Rows are points. Each copy is the shape, with its points in the same order, stretched, turned, moved and blurred by noise. Is it also mirrored, or only turned?

Shape (9 x 3):
[[-0.35 -0.26  0.38]
 [ 0.35  0.20  0.00]
 [-0.22 -0.55  0.19]
 [ 0.54 -0.12 -0.35]
 [-0.07  0.16  0.06]
 [ 0.19  0.17 -0.29]
 [-0.39 -0.36  0.11]
 [ 0.60  0.04 -0.18]
 [ 0.18  0.06 -0.05]]
Copy 1:
[[-0.53 -0.53  0.24]
 [ 0.05  0.08 -0.11]
 [-0.25 -0.70  0.18]
 [ 0.36 -0.06 -0.38]
 [-0.38 -0.13 -0.09]
 [-0.07 -0.07 -0.40]
 [-0.46 -0.75  0.08]
 [ 0.37  0.02 -0.20]
 [-0.02 -0.08 -0.12]]
Copy 1 is: only turned
Copy 2, 9 rows:
[[ 0.51 -0.29  0.14]
 [-0.34  0.06 -0.16]
 [ 0.62 -0.38 -0.15]
 [-0.23  0.18 -0.65]
 [ 0.06  0.15  0.04]
 [-0.07  0.38 -0.23]
 [ 0.69 -0.20  0.09]
 [-0.43  0.11 -0.58]
 [-0.12  0.14 -0.14]]
Copy 2 is: mirrored
Copy 3, 9 rows:
[[-0.22 -0.42  0.31]
 [ 0.22  0.42 -0.04]
 [ 0.07 -0.61  0.19]
 [ 0.61  0.23 -0.33]
 [-0.17  0.10 -0.06]
 [ 0.12  0.24 -0.39]
 [-0.15 -0.56  0.04]
 [ 0.53  0.42 -0.14]
 [ 0.16  0.18 -0.10]]
Copy 3 is: only turned

Shape (7 x 4):
[[-0.03  0.02  0.38 -0.24]
 [ 0.41  0.10 -0.26 -0.36]
 [ 0.02 -0.51  0.28  0.32]
 [-0.28  0.12 -0.47  0.49]
 [ 0.28 -0.37 -0.22 -0.04]
 [ 0.43 -0.38  0.08  0.20]
 [ 0.33  0.32 -0.13  0.07]]
Copy 1 (7 x 4):
[[-0.14  0.13  0.15 -0.08]
 [ 0.53 -0.11  0.37 -0.10]
 [-0.52 -0.39 -0.04  0.50]
 [ 0.34  0.01 -0.69  0.05]
 [ 0.09 -0.49  0.19  0.17]
 [-0.14 -0.49  0.29  0.55]
 [ 0.43  0.10  0.02  0.23]]
Copy 1 is: only turned
Copy 2:
[[ 0.26 -0.13 -0.31 -0.27]
 [-0.30 -0.49  0.26 -0.13]
 [ 0.56  0.06 -0.30  0.40]
 [-0.32  0.57  0.17  0.06]
 [-0.06 -0.32  0.01  0.34]
 [ 0.35 -0.28  0.10  0.41]
 [-0.09 -0.04  0.47 -0.22]]
Copy 2 is: mirrored
Copy 3:
[[-0.05  0.51  0.13 -0.22]
 [-0.42  0.12 -0.43 -0.17]
 [-0.17 -0.07  0.52  0.21]
 [ 0.25 -0.55 -0.31  0.26]
 [-0.44 -0.26  0.03 -0.04]
 [-0.47  0.00  0.17  0.33]
 [-0.19  0.21 -0.46  0.33]]
Copy 3 is: mirrored
Copy 4, 7 rows:
[[ 0.16  0.31 -0.16 -0.08]
 [-0.38  0.11 -0.38 -0.50]
 [ 0.35 -0.38 -0.22  0.09]
 [-0.75 -0.29  0.35  0.10]
 [-0.04 -0.32 -0.36 -0.37]
 [ 0.24 -0.33 -0.47  0.01]
 [-0.62  0.10 -0.38  0.02]]
Copy 4 is: only turned
